Each row is a point. Each copy is the shape, with its points in the same order, stretched, turned, moved and blurred by noise. Is it also mirrored, or only turned?

Shape (9 x 3)
[[  1   8   5]
 [  4   0 -10]
 [ 26  12  32]
 [ -5 -33  -5]
 [-21  17 -26]
 [-18 -12  10]
 [ -8  -7 -27]
 [ 33 -11  -9]
 [-34 -14 -35]]
Copy 1 (9 x 3)
[[  2   0  -7]
 [  9  -2   4]
 [ 26  31 -20]
 [  5 -32   0]
 [-27  -6   3]
 [ -6 -15 -20]
 [ -6 -18  13]
 [ 31   4  20]
 [-31 -34  10]]
Copy 1 is: mirrored
Copy 2 (9 x 3)
[[ -8   7 -14]
 [ 13   0  -7]
 [-29  40  -3]
 [  7 -25  27]
 [ 22 -35 -42]
 [-21 -25  -2]
 [ 28 -25  -9]
 [ 22  28  23]
 [ 29 -60 -15]]
Copy 2 is: only turned
Copy 3 (9 x 3)
[[ 16  13   0]
 [  1   6   8]
 [ 39   1   4]
 [ -4  -7 -20]
 [ -6  31   0]
 [ 10  11 -32]
 [-14   7   5]
 [  3 -17  29]
 [-25  16 -18]]
Copy 3 is: mirrored

Shape (9 x 6)
[[ -6  25  28  -7  -3  -8]
 [-23 -24  -7 -11   2 -13]
 [-17  38  32   7  27   4]
 [ 20   7 -17   2  60  -6]
 [ 43 -24 -40   9  15  17]
 [-30   4  -9  19 -16 -23]
 [-11 -35  14  -4   3 -19]
 [-16 -14  46   2   9  19]
 [-14 -37 -23 -16  -2   1]]
Copy 1 (9 x 6)
[[ 26  24 -12   1  -7  -9]
 [-12  -3  12   5 -34 -11]
 [ 35  22 -49   1 -13  -6]
 [ 49 -50 -22 -17   0 -15]
 [  7 -44  19 -11  31  22]
 [-29  10   4  23  -2 -30]
 [  3   4  25  19 -40  -1]
 [ 17  31 -19  18 -49  30]
 [-22 -14  28  -9 -24   3]]
Copy 1 is: mirrored
Copy 2 (9 x 6)
[[  3  40  20   9 -12   2]
 [-10  -4  22  -6 -15 -26]
 [  2  33 -10  48 -20   7]
 [ 32 -25 -13  32 -34   3]
 [ 23 -37 -23  -1  17  -3]
 [ -1  -1  32  10   0 -43]
 [-19 -10  31  -3 -21 -12]
 [-37   9   3  21   1  12]
 [-10 -13   4 -20  -5 -28]]
Copy 2 is: mirrored
Copy 3 (9 x 6)
[[-10  15   3  -1 -34 -12]
 [  5   7   0 -20  15 -18]
 [-21  25 -16  20 -19  -9]
 [ 15  19 -30  10  21  32]
 [ 29 -20  -2  -5  31  40]
 [-24 -11  -6 -20  -5 -29]
 [ -2  19  20 -26   6  -4]
 [-15  18  28   8   0 -12]
 [ 19  -3  -1 -17  23 -22]]
Copy 3 is: mirrored
Copy 4 (9 x 6)
[[  2  -4  20  -5   7  36]
 [-20   6  11 -14   6  -9]
 [-14  -4   3 -19  -9  54]
 [  7  -1 -45 -34  -9   1]
 [ 22  -4 -42   7 -17 -36]
 [-20  32  19  -2  -5  10]
 [-12  -7  25 -26  -1 -13]
 [-26 -32  29 -15 -17  22]
 [-23  -3  -3  -7   7 -32]]
Copy 4 is: mirrored

Shape (15 x 9)
[[ -2  13   3  11   2  -1  19  13 -12]
 [ 29 -35  17 -24  18  25  22  17   1]
 [ 10  -7   4   7  15   7  33  25  -4]
 [ 10   2 -20  14 -17   7  -4 -11 -12]
 [ 23 -12   9 -14  22 -22 -19 -11  -4]
 [ -5  11 -15   7 -17   3  15   3 -19]
 [-30   8 -15  14  -6  -3   5 -26  -3]
 [  1  -1 -13 -17  11  10  24  34 -10]
 [  1  -8 -10  -1 -17 -26   0  -1   6]
 [ 38 -22  -9 -17  39  14  17  21   4]
 [  7   8   6   0  -6  -5 -11 -20   3]
 [ 21 -19  14  -6  20   0 -29  13  10]
 [-20  24 -14   6 -13   6   3  -4   8]
 [ 15   2   7 -20  -2 -11 -27 -27  -7]
 [-31   1 -16  13 -11 -11   0   7 -27]]
Copy 1 (15 x 9)
[[ -9   3 -21   6 -16 -21  -6 -27 -11]
 [ 12 -36  14   4 -35 -25 -28  14 -29]
 [  0 -11 -19   9 -31 -39 -13 -10 -24]
 [-11  17  -7  13 -15  24   2   5   1]
 [ 27 -12  10  -8   9  -5   1   2  21]
 [-13  17 -19   0 -17   5  -9 -14 -16]
 [-23  13 -43 -15  -3  28  14   2  10]
 [  9  -7 -23  -1 -18 -20 -18 -17 -49]
 [ -3  11  -1 -12  15  -8  -2  19   3]
 [ 32 -26 -11  13 -33 -24 -21  11 -24]
 [-10   0  -6   3   8  11  -6   1  22]
 [ 10 -25  17  16  14  -9  14   3  -3]
 [-27  11 -41   5   8  14  -3  -9  -6]
 [ 10  -3  12  -7  14  25  -9   0  24]
 [-12  19 -20 -17  -1  13  26 -21 -21]]
Copy 1 is: mirrored
Copy 2 (15 x 9)
[[-27  -4 -16  -8 -10  10  -6   8  15]
 [ -5  -9  -4  23  16 -25  38  18 -21]
 [-17  -2 -11   4  -9  -4  17   8   4]
 [-13 -18   4 -20  12  -2 -10  -3  20]
 [ -3 -12  -2  27  11 -19  -5 -17 -26]
 [-28 -10 -19 -25   0   9 -12   8  29]
 [-17  12   8 -29   7   7 -16 -19   5]
 [-18   6 -23   2   0  -9   8  10  25]
 [ -3  -6  -8 -18  -2 -22 -17 -14   0]
 [ -1 -14  -7  33  13 -23  35  -6  -8]
 [ -3 -11   2 -10   7   3 -12  -2  -4]
 [ 18  -8  22  36   3 -25   6  -6 -18]
 [ -2   4  -5 -27   2  11 -16  -3  26]
 [  5 -19  -6   7  24  -7 -22  -1 -18]
 [-35  10  -1 -19  -3  -8 -25  -7  22]]
Copy 2 is: only turned
Copy 3 (15 x 9)
[[  4 -23  -2  -9  12 -10 -19  23 -17]
 [ 43  27 -13 -39 -26  22 -32   8 -14]
 [ 24  -6 -21 -23   5  -6 -18  26 -24]
 [  4 -11  20   2   5  -9   3   9 -32]
 [ 25   7   7 -24   9  -5   1   9  26]
 [ -5 -24   9  -5  -1 -10 -11   8 -32]
 [-14 -33   3  32   2   7  13  -2 -11]
 [ 18 -10 -18 -46   3  -1 -19   3 -27]
 [ -7   8  -9   5  11 -30  -8   1  -6]
 [ 60  11 -15 -60   3   1  -3  12 -15]
 [  8  -7  17  13   4  -1 -11   5   7]
 [ 23  31  -8 -25  20   6 -11  10  13]
 [ -4 -25   1  19  14   0 -10  -4 -19]
 [ 11  -1  28  -5  -4   7  -9  -5  18]
 [-31 -26  -4   0  10  -8   6   9 -16]]
Copy 3 is: mirrored

Shape (17 x 12)
[[ -9  12  -2   3 -17  35   5  18   2  -9  -5   5]
 [ -6  33   9  20 -13  23 -10 -11  -1  -1   5   3]
 [  3  23  -2  -5 -16  29 -24  12   3  -4   2   3]
 [-22  24  -5   8 -16   2   0   5  14 -11  -1  -8]
 [-15  -8  -9  15  36 -20  -2 -46  -4  11  -9  25]
 [-23  -1   2  11  38  -5 -24 -14  -8 -17   1  11]
 [  6 -16  10 -16  -8 -22  -8 -11   5 -10 -27  -3]
 [  3  32 -14  22 -19  12 -22  22   5  -4 -16  -8]
 [ -1  -5  27  -7  12 -22 -24 -30   7  -9 -22   7]
 [-12  13  20 -17   8 -23 -10  -1 -20   5 -28  16]
 [  6  18 -20  -8 -13  16 -17   9   0   5   3  -3]
 [ -5  -5   7  15 -29   3 -19  14 -10   6   5  -5]
 [-20   0  -5   8  28  -5  -7 -29 -20 -15 -12   0]
 [-32 -10   4   6  44  -1 -12 -36  -1  21 -17 -16]
 [ 19  24  10   1   4   2   5  19  -5  -5  10 -11]
 [ -3  25  -1  11  -5  21  -8  35  21   3  12  10]
 [ 12  -9  23   8  11 -11 -10  -9  -6  -7 -43  12]]
Copy 1 (17 x 12)
[[  4   6  10  48 -12  27 -21  -4  -8  -6 -20 -11]
 [ 24   7   9  38 -34  -3   1   8 -16  -3   4 -16]
 [ -1  13  -6  41 -17   9 -30   4   0 -18  -1 -12]
 [ -2   0  -6  31 -12  -1 -17 -10 -24  17  -8  -9]
 [  3  11   0 -17 -27  -3  45  26  20  37   5 -24]
 [ 11  27 -35  -3  -6  20  24  27   5  20   5   5]
 [-24   7  -7 -32  -8 -27 -15  -1  -8  -3 -19  11]
 [ -6 -15  -5  53 -22  -3 -34  20 -20  -1 -12 -10]
 [ -3  23 -19 -42 -27 -34  11   8  -5   3 -10  15]
 [-14  20 -10  13  -1 -28  26  10   6 -12 -19  12]
 [-10   1   0  37  -5   3 -34   7   9 -11   5 -23]
 [-11  15  20  12 -18   5  -8  19 -31 -13  11  -4]
 [ 18  18 -21  -4  -4   9  20  34   5  17 -11 -16]
 [ 16  54  -2 -19  -7  -2  13  37   7  39 -11 -17]
 [ 14 -13   5  27  10 -11 -12  -3  -2 -11  11  19]
 [ -6  -3   7  57 -15  15 -16  -9  -3   5   9  12]
 [ -3   1   0 -17 -26 -20  11  26  -3  -3 -35  21]]
Copy 1 is: only turned
Copy 2 (17 x 12)
[[ 24  16  -1 -21   8  12   7   6 -18   1   2  -1]
 [ -4  -3  -8 -27  -1  14  17  24 -15  -6   4  -5]
 [  5  12   1 -23   0   7 -11  22  -3  11  -7   3]
 [-11  25  -2 -10   8  20  26  18 -22   0 -22   0]
 [-41 -14  -2  -7  30 -19  26 -17 -18 -34   0  35]
 [-33   0  -7 -13  56  -4   1  -7  -2 -29  -2  14]
 [ -6  -8 -11  28  13   1  -8  -4 -14 -12 -36  19]
 [-18  14   7 -24  -1  37   2   8  -8  21  -8   0]
 [-21 -23 -20  21  31   4 -10   8  -8 -28 -29  26]
 [  0 -14  -4  -7  34   5   4 -12  16  -9 -33  24]
 [ -8  17  14 -18  -7  -4  -1  14  -3  16  -9   4]
 [ -2   9 -28  -7  -6  14   4   1  -1  20  -6  -6]
 [-26 -16   3  -7  48 -11  15 -13 -19 -29  -4   7]
 [-39 -22  -2  14  60  -9  24   9  -6 -25  17  24]
 [  4   2  16  -7   0   7  -1  19  22 -19   2 -17]
 [  3  36   0 -27   1  25   3  22  12   1   2   6]
 [ -4 -30 -13  11  30  21 -14 -18  -7 -23 -10  24]]
Copy 2 is: mirrored
